Each wall is flat, endless, passes through zero and stands at right angles to its row. A trip goes straight from one point to another. List the walls that it crosses, first one first.

Walls:
(1): [ 15 -15]
(2): [  7 -22]
(3): [-25 -26]
(4): [ -8 -15]
(5): [ 2 17]
(6): [ 0 10]
(7): [-52   7]
(8): [ 2 60]
(9): [-32  18]
Trips:
[ 2 22] to [-12  34] -> none
[45  1] to [32 16] -> 2
[13 51] to [18 50] -> none

Walls:
(1): [-19 -20  31 -19  -2  29 -45   5   1  -5   6]
(2): [-58  37 -19 -57   2  28 -23 -24 -35  27  -8]
(3): [ 51  15  32 -18   6 -51 -15 -10 -29 -31  40]
(4): [-13   3  -4  27 -20 -36 -12 -13  -4  -1  -5]
(5): [  3   9   9   5 -17   6 -15  16 -14 -32 -28]
(6): [ 45  -5  18  -5 -14 -35  10 -34 -32  22   1]
(7): [-31 -18  45  -4  31   4  28   1   1   6   2]
(8): [-42 -21  12   1 -10  -5  -8  31  33 -59 -29]
(9): [ -4  47  20 -14  -9  14 -20  19   4 -10  25]
Trips:
[-24  -3  46  16   7  42 -28 -60  -5 -17 -15] to [-45  11   9  11 -11 -11   7 -12 -27 -40  -7] -> 3
[-17  10 -26  -8   0 -30  -2 -10  34  31   4] to [ -9   3 -31  38  -6  18   6 -12  28 -12  -9] -> 8, 2, 5

Walls:
(1): [ 21  18 -30 -34  26  16   5 -10  28  26   7  31   6   4 -14  38  18   7
  -8  25  12   3 -22 -13]
(2): [  8 -32 -24 -43  23   6  46 -26 -10  28 -13 -43   6 -26  -9  18  37 -17
 -43   9   2   3  54  10]
(3): [-16 -43   2 -27  25  -6 -23  48 -13 -10  -8   4 -34  -9  13 -12  -1  -1
  17  22 -18  14 -31   8]
(4): [ 15  57 -28  -6 -14   3   8 -15  -5  10  13 -24  -7  -3  -7  -8  -5  20
   1   4  17  26  10 -49]
(5): [-36  14 -11 -41  45 -24  -4 -20 -23 -20 -11  -4 -34   8  -2  22 -33   7
  24  -9  13  19  17  19]
(6): [  9 -12  -2   1  -7 -42   3 -23 -29  18 -10   4   8  18  10 -14  -2  -6
  -4 -43 -16 -21  15 -17]
(7): [ 24 -10 -13  11 -19  15   0   0  17 -16  -9 -12   7  30  24  13   1  12
   0   3 -11 -12   9 -18]
(8): [-39   0   4 -35 -15  12 -16   6  -8  11 -11   4  18 -13 -49 -22 -22  17
  -7 -48 -42 -21  -4  -5]
Trips:
[-31 -25 -20  11  59  -3   1  26 -21   3  -2 -40  28 -30 -32  -1 -15   8
 -19  -7 -20  14  -9 -23] to [ -9   6  12  23 -10   3  19   6  14  59 -12  14  -6 -19  -1   9  18   9
 -45  -6  16  18  -2 -45] -> 4, 1, 5, 6, 3, 8
[ 36 -35 -18  54 -35 -21  30  19   9 -14  -3   6  -5  -9 -40   7  22 -19
 -14 -18  10 -25  31  -4] to [  9 -30  27   2  19  -9  15  15 -14  11   8  29  10  20  14  14 -42 -30
 -52 -50   9 -50   7 -39] -> 8

Walls:
(1): [ -6  29 -16 -22  -6  23  -6 -18 -17   0  -1 -14 -11  26  -3  16 -11  -6
 -29  13   5   1  10  14  20  -8 -12  11 -14  12  -3   3   1  18  18   0
  -7 -29  -8 -27  11 -11 -26  32  17  18  -5  53]
(2): [  0   2  25 -15  36  31  -1  18 -11   0  25   9   1 -14   7 -13   9  21
   0 -22 -13   9  -7  23   7  -1 -41  16  19  -9 -13   4  30   9  27   3
  -9   1  -3 -13 -16   9 -18  -8  25   5 -10   1]
(3): [ 10  -6  19  -2  13  -5  26  -6 -22   6   3  27   9   0  -4 -17  14 -25
  18  -6  14 -22 -12   7  12  13 -12  24 -35   7  -4 -17  11  16   8  -8
  28  41  -3  18  -7   5   4  -6 -13   3  18  15]
(4): [-31   3 -24 -26   3  27   3 -15 -38 -21  -7  14   1  15  -9  22   5  20
   1  -4   7   6 -11 -17  -5  -3  -7  12   6  -6 -31  14 -14 -15  11  14
  10   1 -39  -9  -4  32  -2 -23  -5  -6  -4  21]
(5): [ 13 -19 -21  -7  13  -1  -9   1   7   2  -6   0  -1 -25   0  -3  24  14
  31 -16  12  16  10 -23   2  -6  -2   4   6  -5  33  -8  25  -2 -13   2
  37  36  16   7   7 -13 -26  -1   7  21 -22   9]
(6): [ 13   2  -9  17   2  18 -18  19 -10 -38  22 -13   2   9 -25   3   5  19
 -23 -19   3 -19  -1  11  -9 -10 -19  42  10   3  -7  18 -20  -3   4   4
 -12 -18  -7  18 -19  19  12 -49  11  43   5   6]
(7): [ -4 -15  -9 -13 -24  -5  19 -22 -23  -2  -9 -17  14  -6  -1   9  -9  18
   6  11   5  -5  -1  -7 -24   7  -6  16 -10  -6  -2 -15 -24  11   5  26
 -10  17  -7   7  10  -5  14   0  11  17  -2   4]
(8): [-20   9   3  39  12   7  18  -5 -10 -39  -9 -28 -13   7 -12  15  -1  -3
   7 -12   4 -18  34  -6   4  17  -3 -14   4   4  -3 -10   9 -23   8   3
 -19  20 -27  -8  11   6 -10   1 -11  -2  22  45]
Trips:
[ -2  -9 -15  -3  33   1  21  16 -15   2  14  -2 -30 -13   0  15 -11  32
  37 -25  24  -4 -22   2   5  -8   8 -31  -5 -21  60 -35 -12  -2 -28  -8
  -3  14  18  -9 -19  12   0   7  11  -7 -19  18] to [ 18  -8   2  -1 -12   7  -8   7   5 -11 -14  -3 -11  -2  -1   0  11  39
 -22 -24   5  27   9   8  -3 -12 -11  24  -6  -7  14   9  -3  24  22 -21
 -18   4  -8  -6  10  19  -5  19  -6  -7 -13 -18] -> 3, 8, 6, 1, 4
[  8  -9  -6   4   5 -20   0  26 -13  16   7  13  25  -6  -6 -13 -21 -33
 -18  18  -5   1 -11  -1  10   7  30   9 -43 -22   2   8   3 -25  -5  20
   2 -11   7 -25  -8  28   8 -10  -6 -10  39  21] to [-30 -20  20 -17  22 -12  14 -22   5  21   5 -10  -1  20  22 -38 -28  29
   5   2  -9  -9 -27   5   1  13  31  -6  13 -18  -9 -19 -10  15  12 -10
 -21  -4 -31  30  19  -8  -1   0   8  41  -9  11] -> 7, 4, 1, 2
[ -3   6 -14  19  -5  29  13  19 -18  -8  16   3   4 -12   8 -13   7   7
 -13   5  18  -5  -2  -8 -26  12 -21  15  -6  42  17  12  27  -9 -22 -15
 -41  17  -4   7   1  12 -22  -4  16  -7  13   3] to [  4  11  -9  -6  14  -9 -21  19 -20  19  -8  -9   0 -35  30  26  13 -35
   4  17  19  20  14  -2 -13  32   1 -11  -6  -9  10  22  18 -28  -9  24
 -28 -19  -8  18  -5 -29   6 -13 -14  -8   3 -14] -> 1, 4, 3, 6, 2, 8
[ -3  24 -49  12  -9  -4   6   0  -1 -34 -15 -38   2   3  -1  -3 -24  23
 -18   6  16  21  14  19   6   3  23 -33 -15  -9   7  -4 -13   0   2   2
 -14 -26 -23   4  -3 -30   1 -12  10   9   4  10] to [-18 -33  36   1 -15  28  15   8 -15  19 -13  -7 -11  10  -8 -13  12  -6
 -10  24  -6 -32 -12   7 -38 -12 -16  19 -10  10  13  17  25 -12  -3  34
  22  27 -36   3 -12  25  14   4  19  -3 -13   7] -> 3, 2, 1

Walls:
(1): [ -8 -12 -24 -13 -28  38  -8  -1   5   3  -4 -21   2 -18  -2 -31  12  13
  12 -12 -12  -8  -8  22  -2   5  -5   0 -24 -11  10   8   6  30 -24 -11
 -47  -7   4  21  -7  -1  12  23  -2   7   3 -16]
(2): [-18  13  -1   1 -14   6  -4  13 -13  -4   6 -19  -6 -18  19  -7  -6 -18
  -6 -18   7  23  20 -26  -2   9   1   7   9 -10 -23  -8 -12  -5  10  -2
  16   4  10 -26   8  -7  -8 -30 -28  -5 -11 -12]
(3): [  3   7 -15   0  13  -5   9 -18   9  -8  24 -12   3  19  -5  -9 -11  16
   3 -25 -23  11   7   9  -6  18  -5  -4 -11  15  23  -7  21 -10   2   8
  -4  -4  -5  -8 -29  -4 -16  -4  -4  30  12 -18]
(4): [ 17  16  -6   3   7  -4 -19  -9  -5   6   8 -28 -27  16 -14 -13   4  -7
  -9  15  14 -19   7  -3  -9  35  -7 -28   9  12  -6 -17  14 -40  -2  15
 -36  -8 -22 -22   2   0  32  -6  -6  -8   3  13]
(5): [ 11   0  50  -5  -2 -12 -40   7  21 -25  -5 -13 -11  15 -26  16   2  11
  -9  13   6 -22   8  -8  22 -22   6   7   5  19 -36 -27 -39  23 -22  19
 -16  -4  14  -2  21  26   5  14 -34   3 -24  13]
(6): [-32  -2  33  -8  25  -7   5 -23 -23  10  -3  14  13 -18   0 -11 -27   2
 -15  -1  10  10  15  17  -5   8  30   9 -10  -2 -16  -4   6  18  13 -42
   0  16  -3   4  23  -4  14 -38 -36   6  25   9]
(7): [ 37   4  32  37  19 -14  34 -26 -19 -15 -22 -28  13  12   3  31  15   3
  16   0  46  -3   1  10  17  27   1 -15 -13 -11  26  -7   7 -23  10  -2
  14 -23  -3  -5 -14  14   0  14 -18   2 -21 -30]
(8): [  4  27  -1  31   4   2  15  -7  18  15   4  25   6   3  13  -5   8  25
 -14 -23  10 -11   8  -2 -25  26 -13  18  40 -10  -8   5  21  43   4  15
  12  15  28  21   9  30  18   0  33 -15  12  -8]
(9): [-23  22  31  -7  -1   4 -14  23   6  15  11 -13  -3  -9   2  18  10   7
  11  31  18   2  24  -2 -37  29 -27 -23 -13  24  17  -1   0  -2 -41  55
 -13  -9  -1  28   5   8   3  13  -4 -28 -24   9]
(10): [ -2  24   6  19 -16   9  25  35  33   4 -20 -17  -8  12  24 -13 -13  -9
   6 -11 -10 -22  -9  -7   9 -21  19  -6   3  13 -29  -3 -20 -20  -6   1
  10  13 -16 -11   1  19  22  14  33  17   7 -22]
Trips:
[ 19  -5 -13  23   6 -12 -18   3  14 -30  54 -44  -9   0  22  -6  20   0
 -17 -12   3 -32  -4  -5   1  22  14   4   0  22  -7   9 -10   3 -14 -31
 -10  -8 -34 -10  32 -28 -34 -12 -23   3  36  13] to [-27   6  11  23 -14   6 -16  -1  31   4  10   7  -1 -25 -17 -15   0  12
  -3   6   1  -6 -24  -4 -11 -14  38  10   8  -7  -1   5   0   7  -5 -37
   5  -3   1   2  10  -6  12 -16   8   1 -14   6] -> 10, 3, 4, 8
[ -2  35   9  -3  -3 -16  -6   3   8 -11  19  -9  15  15 -18  11   0  -5
   5  11 -18  14  12  -3  13 -10 -15 -23  21   0  -6  -5  -6 -18   4  23
 -15  -4   8  30 -16  17  34 -26  -9 -25 -11  -1] to [-23  24  14 -18  13 -23 -31  27  -1   4   4 -16  -2   3  11  21  38 -17
   3   9 -25 -60 -16 -31   1   3   2 -14  47  -3   0  25   8  13   1 -10
  -4   3   8  21   5  -1  10 -24   3   3   6  -3] -> 3, 7
[ -5   9   4  -1 -18   4  -4 -21  36   8 -23   3   9  -6   4  17   8 -25
  -5  -7  -9 -10  22 -18  29  -6   4  21   2  -6   5   9  20   0   8  24
   7 -20  -7   8   0  18  22 -11   1  -8 -20  21] to [ 19  10   3  12 -54 -16 -40  -2 -27  -2  -6  18  -3 -23 -16 -27  19  -8
   2   2   6  -3   6  21  -6  21   5  -5 -10   8   2  -9   5 -10  -8  -3
   6   9  -8   0  10  11  13 -24  14 -13  25  -4] -> 4, 7, 1, 10, 6, 5
[-15   1   9  19  -1 -31  -5  -8   4 -16  21  -1   2 -14 -16   9 -26 -20
  27  -6  -6   8 -30   4   4  23 -33   9  -6  -2   0 -15  -8 -21  -5  -7
  29 -11  -4  -6 -11   1  16 -11  22  24  24  18] to [-15  19  18   4 -19 -17 -13  -8  -1   4  38 -50 -23 -11 -27  19  15   2
  37   7  26 -33 -14   2  10  -3   4   0  -8  14   9   6  -4  28   6   1
   2  -9   4   9   2  22  10  -9 -11  -9  30  -2] -> 9, 5, 10, 1, 3, 8
[  6   0 -15  -3 -21   1  18   9  -8 -20 -22   5   3  23  -4   1   4   4
 -11  -5 -11  18   4 -20 -24 -16  -9   4 -17   1  18  20  14  -1 -23   8
 -37 -11   4  12  -4  -5  36 -28   4  19   7  13] to [ -5   5 -22  40   6  -3  38 -15  23  -7 -31 -13  40  -2  12 -20  31  10
  20  -8   4   7  19  -2   5  -7 -25 -25  38  15  21 -10  15 -15   3   9
  10   2 -12  -8  -7  10  15 -28  19 -26  11  -8] -> 8, 10, 7, 1, 9
[ -4 -16  13  37 -23  15   7 -30 -29  -2 -21   3 -12 -10 -20  13 -19 -10
 -14 -23  13 -11 -18  -8   5  13   7 -10  18  17   8  -5  -7   1  15   8
  19 -25   2   2  12  20   5   3  -9  -4  10  31] to [  7  18 -15  12  -5   7  12   1 -48  24  -3  -5   3 -14 -18  -7 -10  -9
   2  -3  10 -36  -5  17 -10  21  34 -21  -3 -23 -27   4   5  -9  20 -19
 -13  43   9  10 -13  13 -22  -8 -22 -16   1  17] -> 5, 1

Walls:
(1): [  1  27  -4 -10  26  11  11  -6   3  29   4  36  16 -22  -3 -29 -23 -16
  -7  -4  -8 -12  -3 -21  11 -13 -12   2   1   6   5   5 -30  -7 -59 -11
   5  24  -1 -10  16   9 -13  -1  -4  -7   3 -23]
(2): [ 17  -9  11  -1 -29  -2  23   7 -16  21 -24  -2  -3  10 -33   2 -29   8
   8   7   7  27   3 -22   0   5   7   0 -14 -19 -39   1  -6  29 -18  -7
   9  19 -15  -9  13 -13  23  11 -22  13  16  14]
(3): [  1   9  -6   5  24   0 -27 -22  -3   9   7  -2   2 -24 -14   1  30 -25
  27   2 -18   3 -18   0 -25   9  20   2   4 -31   6   9  16   2   2   6
 -12   7  13   3   8  22  51 -11  -8 -10 -17 -11]
(4): [ -2   5  30  -7  -2   0  -9  -8 -18 -19  14  -6   8  -6 -27  22 -30   9
  24  -7 -21  10 -20  -7  -7  -9  -8 -10 -14   0   7   4 -16  -3 -10  29
  21 -19  -4   1   7 -25   8 -11 -10  32 -14 -29]
(5): [ 14   6  -8  -2  -7  15 -10  -3  -4 -13 -14 -16 -11 -32  -9  -6 -29  11
  -1 -29  14 -48  10   2   3  -5 -18  18  -1  10  -9   8  20   6  12 -39
 -25  25 -13  -5  -1  31  32  23  -2 -21 -20   5]
(6): [  9  45  -8 -21 -18 -25  16  11  21  21 -17 -11  -9  12 -60 -29  20   1
 -19  16  33 -18  -7 -19 -40   5  58 -16 -16  -3 -11  -5  10  12  23  -8
   2 -12 -26 -16 -18   1 -11  14   2  -2  20  36]
(7): [ 13  35  24   4  -9  17  -7  30   6   1  31 -34   4 -16 -25 -12 -25   8
 -15  -7 -34  -6  -3 -19   4 -19  23  10  35  44  -8   9  13 -12  18  32
 -26  -1 -39 -24  18  -6  13   9  24  -5  -3  -8]
(8): [  3   1   4  24  11  -9   4  11   2   6 -15  15 -13  18  10 -12   7  -6
  -6  33 -18   8   8  24  12 -12 -32  19 -11  29 -14  15  -3  12 -16  19
   3  -5   8  12 -10  29  26  11 -13   5 -25  12]
Trips:
[-27 -36   4  -3   2   3 -20   4 -11  14   0  -8  -6  40 -24  32 -12  11
  -4 -14  22  -4 -15 -21   5  -4 -18  15  12  31   2   2  10  -5   8 -12
 -21  17 -27  16 -11 -10  -4 -10 -14 -33  -4   6] to [  7 -40 -27  -4 -10  -6  -8 -27   9 -30 -16 -23  17 -15  14  19  23  -2
  -8  28  -3  -3  17 -26  12  -8  -9  25  29  -1  -8  15  25  20 -32   2
 -34  19   1  -2  24  -6   2  -3   0   5 -13  -5] -> 8, 3, 7
[  2   1   2  16  -5  -5 -28   5 -20 -22  28   2 -13  -9 -22  -9  -3  -1
 -11 -10  32   1   5   0 -21  11  36   0  10 -29  -8  10  21   7  -9   6
  10   3  12 -33  -5 -24 -16 -28  -7  21   6  23] to [  3  -1 -19  16 -22  12   2 -15 -14  -8  19  36 -11  25 -14  26   4 -41
 -11  -6   6   8 -15  14   3  11  -1   4   8 -18   4  -8   0  -8 -22   1
   1  -4 -44 -25 -10 -15  18 -15  13  23  29 -25] -> 7, 1, 6

Walls:
(1): [ -4  14  12 -19  28 -13   9 -26 -34   3  19  30 -18  52   3   1  22 -34
   8 -10  15   5  21   9 -34   7  16   4   4   4  18  -3 -16 -17  49  -8
  12  -3  -1  -7   0 -21  -3  21   9  -6  -7  -4]
(2): [-16 -11  -3 -11  32 -34  27  12   9   9  -2  25 -35 -21   0  17  20  -9
  34 -25  -9 -38  22 -14 -16   0  10  36  -3  18 -28 -43  -8   5 -28   1
 -14  10 -13 -10  -9 -10   7  31  19   4  -2 -26]
(3): [  6 -39 -13   7  38 -19  30   5 -58  -5  36  26  29 -32  -9 -23  27   2
  10  25 -13 -26 -20 -22 -12 -24 -25  29 -30   3  11  15  -8  18  16  33
  26 -20 -18 -26 -11 -18   8   8  25 -15  -8 -18]
(4): [ -4 -14  -1 -58   2 -24  -6 -27  -9 -17  23 -24   0 -11  18 -15  23 -20
  23  28  -3   9  -7  13  16  21  -6 -13 -18  16   6   3   7 -17  30   6
  12  23   4  -2 -21  17  34 -13  25  -8  14  -9]
(5): [-15  10  21 -16   1  -4  -8  43  46   2 -30  -7   5 -14   9 -13  26   4
   1 -12  -7  18 -22   6  23  10   6  15  -1   6  11   8  49 -10 -18   6
  -8  10 -13  20  28  10  20  12 -18  17  26  11]
(6): [ -9 -23   8   7   6  13   1  16  10 -10  15 -23 -21 -17   2  14  14 -17
  -3  19  10  25  12  15 -22  -8  18  10  -3  -9  26 -41  32 -12 -30   2
   3 -25  -2  15 -11  -9 -10  12  45   1   3  33]
(7): [  1   5  -6 -35  -5  -7  10 -30  25  18 -19  -9 -11  21 -27   5  -2  -8
 -17   8  -6   2  15 -12  24  25   0 -14 -41  14 -13  11 -19  -4  13 -32
   7  24  29 -24 -28   2  30 -20   6  25  21   8]
(8): [ 31  18  15 -22  21  -3  13  -3 -10 -11  14 -21  24   6 -27 -35  -6 -12
  14  26   4 -29  21   1 -40 -19 -20  -1  25 -19  -2  -2  34 -17  16 -24
 -16   4  -9 -42 -24  11  28 -12 -31  16  18 -12]
(9): [ -6 -10 -25  24  -3 -21  17 -38   0  18  28   1 -29 -15 -14  18  28 -10
 -23  19  26 -12   6   0   4  18  18 -17   6 -32   6 -10  31  11 -23  49
  -6  30   0 -17  -3 -17 -17  23   6  16 -20   4]
(10): [ 12  -2 -18  16 -19 -12 -23   0 -37 -17   7   5  -2 -13  13  11  -7   7
 -17  -5   4   3  -4  11  -3   8 -20  -3 -15  15  42  16  16 -25 -12 -22
  14  -4   6  23  11   2  10  22  14   0   7 -17]
(11): [-16 -43  19  26  -2 -30  21  15 -41  -1  44  -4 -40  12 -29   9  20  -8
  21   4 -19  11   4  -8  -9 -18 -15  12 -39   5   2  -1  -4  -3  10 -10
   2  -5   8 -21 -26  17   7 -25 -16   7  29 -16]
(12): [  8  -8 -14 -53  -1  -9  -1  -1  12  33  16 -18 -12  -8   4 -24 -12  31
  26  -4 -18  14 -15  16 -19  -1 -29  24   7  23 -13  -8  -2 -12   9  -9
  16  -9   3 -20  24 -50   3  -2 -22  23  18 -10]
Trips:
[ 11  -8  -4  -4 -23  21  20   4  16 -28  23  -8 -20   5  17  -2 -18   7
  53  32  12   0  10   3  15 -13  -7   5  -7 -19 -10  -4 -25 -15   6  32
  16   3 -22  17  29 -16  16  19 -10 -12 -25  -4] to [-10  34  17 -39  -7  -2 -14  -7 -33  -4 -27   4   5 -13   5 -13  -8 -11
 -17   8   0  18   7 -24  55 -12   9 -13  19  -8   0   0  -3 -17 -19   8
  21   6 -49   0  -5   4 -12 -14  12   0  20  -6] -> 2, 9, 6, 5, 3, 12, 7, 10
[-15  12  29   1 -20   8   6  25 -16  -9  26 -14   1   3   7  24   1  -6
  21   7  -3  -1 -13   0   0   3 -15  10 -30  21  29 -20  -9 -19  23  17
 -16   3   3  29  16   7  35  -6  20 -16  24   3] to [  5 -17   5 -32   8 -35   5  -6  12  -1 -19 -13  -2 -14 -31 -28  18   6
   2  30   9 -13  11  17 -33 -11  21   4   5   1  -9  15  -6 -15   3 -14
  22   0  -1  13  -2  10   8  11 -18 -31 -10 -24] -> 2, 12, 8, 7, 6, 10
[ -4 -22  -3  21  11 -20  15  -5  -2  16  13  -2  -2   3 -13   0  16  11
 -20   2  12 -29 -15 -48  13 -25   6  19 -17  20 -18  19  -5  -1 -16  17
   1   0  -8 -12   1  60   0 -10   2  10  -4  31] to [ -6  14  12  -5  16 -25 -10 -21 -13  14   5 -24  -9 -31  34  36   0  12
  -9 -25  -5  19 -11   5  41   6   1  -4  -9   2  13  20 -37  24   0  -1
  31  30  44  22  19 -19   2 -13  17 -15  22 -17] -> 4, 10, 2, 12, 3, 11, 9
